Each row of a before or after table is a point. The points were changed in one or more steps. Then noise was added and the rows were shuffled. The steps act on how far a point lies along the listed directions, d1 being the first. What was done? A step turns or swaps two directions, mirrors them in a line or flattens them onto one, adds a multiple of one to another, or multiplies one. Angles are multiples of 10 degrees, from the lower direction toward the higher: turns from -170 to 170, lines from 10 to 170 but not 90. Use the fewest steps. Two steps may share a direction if one is a turn and the other turns, adds or multiplies; they go together, in the order done. Otherwise the lowest direction goes first.

Directions:
(1): [ 1.4 -4.4  0.4]
(2): [ 4.4  1.3 -0.8]
(3): [0.7 0.6 4.5]
Before (8 x 3):
[[ 2.0  1.8 -0.8]
 [ 0.0  1.9 -0.1]
 [-2.0 -1.2  2.8]
 [-0.9 -3.1 -0.7]
 [-1.6  0.9 -0.5]
 [ 0.0 -2.6 -1.9]
 [ 5.4 -0.3  3.5]
 [-0.5  2.1  0.9]]
After (8 x 3):
[[ 2.9 -5.0  2.4]
 [ 2.3 -1.6 -3.1]
 [ 3.7 -5.7  1.1]
 [-1.7  4.7 -1.4]
 [-3.1  2.2  1.0]
 [-1.9  4.1 -0.2]
 [ 0.1  3.6 -0.2]
 [-3.7 -7.0 -2.0]]
Steps: multiply d1 by 2.5; turn d2 and d3 by 170 degrees

Directions:
(1): [-4.6  0.4 -0.8  1.0 -4.5  0.2]
(2): [ 3.3 -0.1  0.5  1.6 -3.3 -4.3]
(3): [-2.3 -1.1  3.8  3.7  2.3 -1.7]
(4): [-1.4  3.8 -3.3  0.9  2.4 -3.0]
(5): [-1.0  2.8  3.7 -4.2 -0.3 -1.7]
Before (13 x 6):
[[ 0.9  1.2 -2.1 -2.0 -1.9 -0.5]
 [ 4.3 -4.4 -0.9  2.7  0.3 -0.3]
 [-2.2 -2.3 -2.8  4.1 -9.7  1.7]
 [ 0.1 -2.7 -2.7  0.5  0.8  5.4]
 [-2.4  2.3 -2.6 -1.0  0.4  0.4]
 [-1.5 -0.2  0.5  1.1  2.1  0.8]
 [ 2.6 -0.8 -1.8 -1.3  2.2  0.1]
 [ 2.1  4.9 -2.4 -2.3  0.3 -3.0]
 [ 3.6 -4.1 -4.2  2.6 -0.7  4.6]
 [-2.8 -2.7 -3.5  4.3 -1.3  0.6]
 [ 1.5  3.7 -5.7 -0.8 -1.4 -1.4]
 [-3.7  2.5 -0.5 -0.1 -1.3  2.8]
 [ 0.2 -1.4  0.2  1.3  3.3  2.6]]
After (13 x 6):
[[ 3.6  1.4  1.5 -6.1 -0.1 -2.9]
 [ 0.4  1.1  0.0  2.1  0.9 -3.7]
 [ 7.4  0.6  6.1 -4.1  4.9 -0.3]
 [ 0.6  1.1 -2.0 -0.5 -2.0 -0.7]
 [-3.2  2.4 -0.7  3.7  4.0 -1.0]
 [-0.9  0.0  1.6  1.3  2.1 -1.1]
 [ 4.3  1.2  0.8  2.8 -0.8 -2.4]
 [-2.8  3.1  2.0  1.6  4.3 -3.0]
 [-4.1  0.6  0.9 -0.7 -0.6  0.3]
 [-2.5  1.1  1.8 -5.5 -0.3  2.3]
 [-1.8  1.8  6.2 -5.1 -2.1 -0.5]
 [-0.4  0.3  4.0 -1.7 -4.8 -2.5]
 [-1.4  0.8  0.1 -1.6 -4.3  0.3]]
Steps: turn d1 and d2 by 150 degrees; turn d3 and d5 by -160 degrees

Directions:
(1): [-1.5 -1.2  1.4 -0.4  5.4  2.9 -3.6  1.9 -2.0]
(2): [ 0.0 -6.3  1.8 -2.8 -1.1 -1.0  1.9  2.9  0.3]
Before (9 x 9):
[[ -0.3  -1.4  -1.2  -0.1  -5.7  -4.2   3.2  -1.3   0.3]
 [  1.3   2.5  -2.2  -0.2  -6.0  -3.9   2.7  -1.2   0.0]
 [  0.5 -11.4   3.1  -3.7   2.8  -0.1   0.4   5.5  -0.4]
 [  2.0   2.4  -0.3   3.4  -4.3  -4.3   3.2  -1.1   1.9]
 [ -1.9  -5.2   1.0  -1.2   0.6  -1.2  -0.4   1.4  -1.0]
 [  0.0   3.6  -1.7   1.6   2.5   3.1  -1.2   0.2  -0.7]
 [ -0.6  -3.4   1.6  -0.2  -0.2  -0.1   1.4   1.4   0.1]
 [  0.3   6.6  -1.2   2.7   2.1   2.5  -2.0  -2.4   0.7]
 [  0.1   0.3  -1.1   2.1   1.9   0.6  -0.7  -0.5  -0.5]]
After (9 x 9):
[[-1.6  0.6  1.1  0.2  6.4  3.6 -2.9  1.9 -0.7]
 [ 3.1 -6.5  0.1 -2.0 -7.4 -5.0  6.7  0.0  3.5]
 [-0.7 -1.7 -0.2  0.6  2.4 -0.3 -0.7  0.0 -0.6]
 [ 1.1  6.5 -1.0  5.6  1.2 -1.3 -1.2 -1.7  0.0]
 [-0.4  5.5 -3.4  2.6 -3.4 -2.3 -0.1 -3.7 -1.0]
 [ 0.3 -1.4 -0.9 -0.3  3.3  2.8 -1.0  2.6 -1.0]
 [-1.0 -3.0 -0.5 -0.2 -3.9 -3.0  1.7 -1.5  0.6]
 [ 0.0  6.8 -3.0  2.1 -1.0 -0.9 -1.6 -2.9 -1.6]
 [ 0.2 -0.8  0.4  1.0 -2.4 -1.3  2.9 -0.9  1.0]]
Steps: turn d1 and d2 by 70 degrees
